Every row gives one point. The points of each table are mixes of a few directions, plus a little noise. Count the directions of each table, and those that both share. Where both have some left over, give the other angles between the two spaces (their principal angles), to ten degrees, smallest first.

First (5 x 2)
[[-43   6]
 [ 29  -5]
 [-53   7]
 [ 89 -12]
 [-22   4]]
Second (4 x 2)
[[ 37  -5]
 [-88  12]
 [  5  -1]
 [ 45  -6]]
Directions: first 1, second 1, shared 1

First (6 x 3)
[[-19  -7 -12]
 [-48 -18 -29]
 [ 35  14  21]
 [102  40  62]
 [-27 -11 -16]
 [-43 -17 -26]]
Second (4 x 3)
[[ 24   7 -14]
 [-20  -5  12]
 [ 72  20 -43]
 [-75 -21  46]]
Directions: first 1, second 1, shared 0; angles 60

First (5 x 4)
[[   8   51   24   30]
 [  -2  -10   -4   -6]
 [   9   66   30   39]
 [ -15 -103  -48  -62]
 [   0   -3   -1   -2]]
Second (6 x 4)
[[-48 -20  -2  61]
 [  0 -23  42  24]
 [ -9 -39  14 -52]
 [ 67  66   3  20]
 [-48 -37 -22 -23]
 [ 39  51 -37 -29]]
Directions: first 1, second 3, shared 0; angles 30

First (7 x 6)
[[-76 -11 -23  -8 -39  -9]
 [ 63   9  18   8  33   6]
 [121  17  34  14  63  15]
 [ 47  10 -12 -17  10  67]
 [-62 -10   3  10 -21 -57]
 [-38  -6  -5   2 -16 -21]
 [-53  -7 -18  -8 -28  -1]]
Second (7 x 6)
[[-25  90  28  51   2  74]
 [ 19  20  -9   4  12 -58]
 [ 22 -96 -26 -52  -5 -61]
 [-34 -14  19   2 -18 103]
 [ 17  16  -9   4  10 -52]
 [ -2  -4   1  -1  -1   5]
 [  4 -12  -4  -7   0 -10]]
Directions: first 2, second 2, shared 0; angles 40, 80

First (8 x 9)
[[ 26  20   0 -40 -29  16  12  23  -3]
 [ 38   5   8   2  25  11 -79 -52 -28]
 [ 26  13   0  24  41   4 -62 -52  12]
 [  0   6  -8 -41 -47  -3  59  33  13]
 [-43 -44  17 -24 -45  -1  48  56 -72]
 [ -1  35  -9  16  11  11  25  42  52]
 [  2  26  -9  47  49  -1 -21 -15  56]
 [-50 -60   1  17  -3 -35  17 -35 -32]]
Second (7 x 9)
[[ -16   20  -23   24   -1    3   20    5   -7]
 [  21 -121  114  -78   18  -28  -45   21   62]
 [ -26   20  -18   37    8   10   19   25  -12]
 [  12  -27   43  -16   17    8  -38   23   -2]
 [  17   50  -41   11  -12   16   -5  -27  -35]
 [  -5   35  -48   15  -20   -5   33  -30   -4]
 [  -2   19  -27    8  -12   -3   19  -17   -3]]
Directions: first 4, second 3, shared 2; angles 80

First (8 x 11)
[[   3   14    6   -5    9    3   -9   -8   -1   17    6]
 [  -7  -29  -13    9  -18   -7   19   17    3  -35  -13]
 [   6   26   12   -9   16    6  -18  -16   -3   32   11]
 [  14   60   27  -19   37   15  -39  -36   -6   71   26]
 [ -24 -101  -46   32  -63  -25   67   61   10 -121  -44]
 [   5   20    9   -6   12    5  -13  -13   -2   24    9]
 [  -2   -9   -4    3   -5   -2    5    5    1  -11   -4]
 [   4   19    8   -6   12    5  -12  -11   -2   22    8]]
Second (9 x 11)
[[ 12  53  24 -15  33  14 -34 -31  -5  63  22]
 [-11 -48 -22  15 -30 -12  31  30   4 -57 -20]
 [ 12  42  20 -13  27  12 -29 -25  -5  51  18]
 [ 12  49  22 -16  33  13 -33 -29  -5  60  21]
 [ 12  47  20 -15  30  11 -31 -28  -4  56  20]
 [-11 -51 -24  15 -33 -12  34  30   3 -64 -22]
 [ -1  -2  -1   0   0  -2   2   3   1  -4   0]
 [-12 -49 -21  15 -30 -13  31  28   5 -58 -20]
 [-12 -44 -21  14 -27  -9  29  27   5 -51 -20]]
Directions: first 1, second 1, shared 1

First (8 x 12)
[[  25   34    0   -8   70   -9   35   51  -29  -48   -9   -3]
 [ -14  -22  -30   20   12   23  -58  -23  -17  -60   17  -26]
 [ -28  -14  -73   41  -55   -3 -108  -55  -53   -5   15   -6]
 [  50   31   18  -49   11  -12   67  -37   59   51  -58   16]
 [  35   66  -72    2   12  -44  -22  -19  -52   27  -40    9]
 [ -37  -53   49    8  -23   30    3   17   32   -9   39   -8]
 [ -39  -31   54   11   15   24   27   52   57   28   47  -41]
 [   9  -10   54  -24  -41   -8   55   14    1   15  -11   58]]
Second (8 x 12)
[[-38  -6  43  40  63  30  19  53  65  20  87 -90]
 [ 29  30  -4 -40  -1  32  66 -25  22 -57 -40  73]
 [ 39  21  15  23 -25 -55 -21 -51 -48  44  18  -2]
 [-19  16  -5  21 -23  38  17  -9   1 -47  41  40]
 [ 32 -14  16  12   3 -87 -59 -17 -44  97 -10 -67]
 [  5  -5 -31 -46 -13  20  16   0   2 -42 -70  56]
 [-46 -28 -44 -10 -28  38 -26  30  -8 -47 -24  33]
 [ -2 -14   9   0  23 -16 -13  19   9  32  -2 -44]]
Directions: first 5, second 4, shared 2; angles 50, 80
